Each row of a before or after table is a point. The points were changed in one or more steps. Then noise was added and the rows were shuffled. The steps act on how far a point lies along the listed directions, d1 being the first. What was done? A step turns or swaps two directions, mirrors them in a line or flattens them onto one, adds a multiple of one to another, or multiplies one. Angles are multiples of 10 degrees, from the lower direction toward the higher: turns from -170 to 170, lines from 10 to 170 but not 90. Use the fewest steps. Two steps may share a direction if one is a turn and the other turns, adds or multiplies; they go together, in the order done. Otherwise the lowest direction goes first.
(in the rows, 128 means zero)

Directions:
(1): [ 62 128 160]
(2): [103 172  75]
Before:
[[176 153 121]
 [147 107 149]
 [132 101 146]
 [127 130 102]
 [132 115 142]
 [170  79 152]
 [156 132 106]
 [163 140 120]
 [ 47 102 207]
 [163 105  86]
 [153 141 135]
 [ 15  74 249]
 [110 173  96]]
After, 13 rows:
[[106 120 154]
 [129 123 137]
 [141  99 102]
 [ 86 104 181]
 [125 119 107]
 [146 106 135]
 [116 139 118]
 [133 123 115]
 [139 142 135]
 [138 121 138]
 [132 118 135]
 [150 155 137]
 [144 141 130]]
Steps: multiply d1 by 0.4; multiply d2 by 0.4

Directions:
(1): [ 70  68 137 111]
(2): [160 111  93  59]
(3): [111 123  51 160]
(4): [ 77 186 121  94]
Before:
[[197 173 157 116]
 [153 105 113 122]
 [108 106 103 203]
 [229  48 187 138]
 [103  97  94 153]
 [153 115 104 160]
 [101  81 186 118]
 [171  42 170 118]]
After, 8 rows:
[[ 96  70 169  94]
 [162 111 127 119]
 [182  64  81 162]
 [164 163 164 183]
 [168 125 166 142]
 [170 168 125 149]
 [183  19 131 159]
 [113 111  68 171]]
Steps: add -0.3 times d4 to d3; turn d1 and d3 by 120 degrees

Directions:
(1): [130  55 124 201 148 135 103 181]
(2): [138 127  91 100  68 176 168 197]
Before (9 x 8):
[[153 150 107 120 110 157 150 141]
 [139 117 151 162 147 132 120 125]
 [133 158 133 124 103 139 158 145]
 [133 128 119 112 110 130 140 126]
 [119 155  89  66  92 141 162 155]
 [130 167  97  79  90 149 172 147]
 [153  73 114 170 113 156 142 216]
 [122 104 122 133 129 125 149 169]
 [120  44 155 216 207  82  66 110]]
After, 9 rows:
[[143  73 156 204 180 102  98 143]
 [118 101 138 149 154 108 132 147]
 [136 144 157 138 146 127 124  98]
 [134 109 118 129 114 132 135 140]
 [131 102  91 142 104 157 152 198]
 [134 127 131 153 112 140 147 167]
 [120  90  86 130 109 149 141 201]
 [115 158 172 110 193  59  93   7]
 [152 118 111 157 126 155 135 157]]
Steps: turn d1 and d2 by -70 degrees

Directions:
(1): [118 131 208 176  85  95 154 158 183]
(2): [ 96 146 100 126 215 123 162 170 189]
Before (10 x 9):
[[145  99 245 185  46  73 141 145 170]
 [156 134 187 164  98 131 121 139 138]
 [138 152 137 143  85  90 142 105  89]
 [ 95 127  38  77 229 146 124 140 138]
 [175  96 191 143  39 105  99  99  67]
 [102 121 158 148 125  70 155 161 182]
 [150 116 187 193  54  89 127 129 141]
 [110 140 150 129 152 106 173 167 199]
 [131 150  80 112 245 105 145 169 203]
 [138 132  37  79 183 131 119 102  97]]
After (10 x 9):
[[178  95 159 128  47 120  90  80  40]
 [162 132 181 158  91 132 113 133 126]
 [157 118 172 186  39  99 117 114 113]
 [110 119 174 152 100  67 153 155 173]
 [160  84 240 171  22  80 121 123 137]
 [136 150 125 135  90  95 140 100  83]
 [113 136 172 142 129 101 169 165 197]
 [ 84 130  55  90 233 136 141 158 167]
 [125 138  37  85 201 119 133 119 122]
 [131 149 108 134 226  95 157 179 226]]
Steps: turn d1 and d2 by -20 degrees

Directions:
(1): [169 102  41 172 127 106 141  50 113 160 119]
(2): [ 90 129 177 167 101 219 136  68  91 151 121]
(3): [116 131 167  76  59  63 104  54 129 109 146]
(4): [119 152 146 153 219 113  53  90 107 106 170]
(5): [138 138 143 114 169 134 233  91 150  80 177]
Before (14 x 11):
[[111 135 175 110 137 160 134 139 126 102 145]
 [ 95 141 171 119 136 143  73 176 118 128 109]
 [123 119 127 146 111 137 120  96 111 153 136]
 [134 135 127 138 144 114 156 122 133 127 147]
 [137 109  64 146  87 143 147 209 134 156  90]
 [118 118 150 118  74 169 168 146 138 134 100]
 [125 137 138 126 139 158 159 137 139 125 123]
 [141 113 105 117 129  70 126 148 148 122 140]
 [146 124 122 135 128 139 164 141 124 133 115]
 [121 141 142 150 143 147 139 150 140 128 126]
 [120 138 132 140 116 136  77 113 113 160 100]
 [114 118 117 149 156 170 147 106 113 128 130]
 [123 125 135 143 150 132 131 109 124 117 138]
 [ 94 154 207  95 137 132  87 190 137  96 145]]
After (14 x 11):
[[177 120  61 129 154  40  99 118 140 124 139]
 [148 128 101 142 147 147 163 127 142 136 115]
 [125 117  90 146 102 179 151 247 134 154  91]
 [126 127 131 158 130 143 140 111 118 148 134]
 [139 135 105 162 158 132 144 147 143 134 123]
 [123 131 135 146 152 135 133 116 120 118 138]
 [146 126 122 141 132 159 161 151 121 139 110]
 [112 134 166 104 121 128 144 132 131 118 156]
 [116 119 125 137 179 174 160 133 123 114 138]
 [161 118  86 124 153 102 146 104 131 117 148]
 [119 158 161  90 141 107 114 160 150 109 132]
 [151 128  91 115 173  70 108 167 141 117 124]
 [109 110 132 145  91 122  82 121 113 157 115]
 [152 117 111 113  99 123 195 142 162 119 111]]
Steps: turn d2 and d5 by 70 degrees; turn d1 and d2 by 130 degrees; multiply d3 by 1.6

Directions:
(1): [164 160 201 163 216 137 130 141 113 154 181  96 111 188]
(2): [ 72 152 104 132 183 105 115  45 116  42 180 138 138 114]
(3): [106 201 208  64 107  99 141 125  90 124  99 184  84 113]
(4): [145 117 131 152 152 153  54 158 190 121 152 201  60  79]
(5): [166  88 134  84  94  98  64 167  98  47 145 119 119 197]
Before:
[[127 115 111  88  88  86 115 118 108  70  96 119 135 156]
 [158  78  99 107 100 110 140 139  58 140 124  62 156 188]
 [ 78 164 106  33  60  70 201  74  83 132  37 121 192  69]
 [192 103 110 113  78 123 119 203 134 154 152  79 143 202]
 [ 92 153 138 176 177 165 249  73 129 210 110  77 197 102]
 [182  85 126 105  90 111 122 208  99 146  94 108 130 183]
 [ 74 163 217  60  76  78 121 140  46  98 102 148  94 134]
 [148 159 189  93  92 119 107 140 101 113 148 162  86 137]
 [111 128 103 183 151 153 185  94 142 234 130 100 174  80]]
After:
[[104 137  97 178 175 156 166  74 149 212 153 118 162  63]
 [133 156 110 109 155  92  92 117 107  68 222 111 131 183]
 [146  91 118 115 142 110 117 115  70 104 158  99 129 171]
 [ 83 160 227  69  82  86 101 154  53 112 106 157  83 138]
 [173 184 227  90 152 108 180 167 100 235  92 102 135 129]
 [135 150 158 104 179  86 105 127  74  63 172 128 110 185]
 [ 79 145 107 178 162 169 220  62 155 182 106 118 183  51]
 [123 159 173  82  88 105 104 115  84  93 144 166  92 125]
 [171 114 147 102 109 114 113 160 112 108  99 114 114 188]]
Steps: add -0.5 times d2 to d3; turn d1 and d2 by 130 degrees; multiply d4 by 0.4
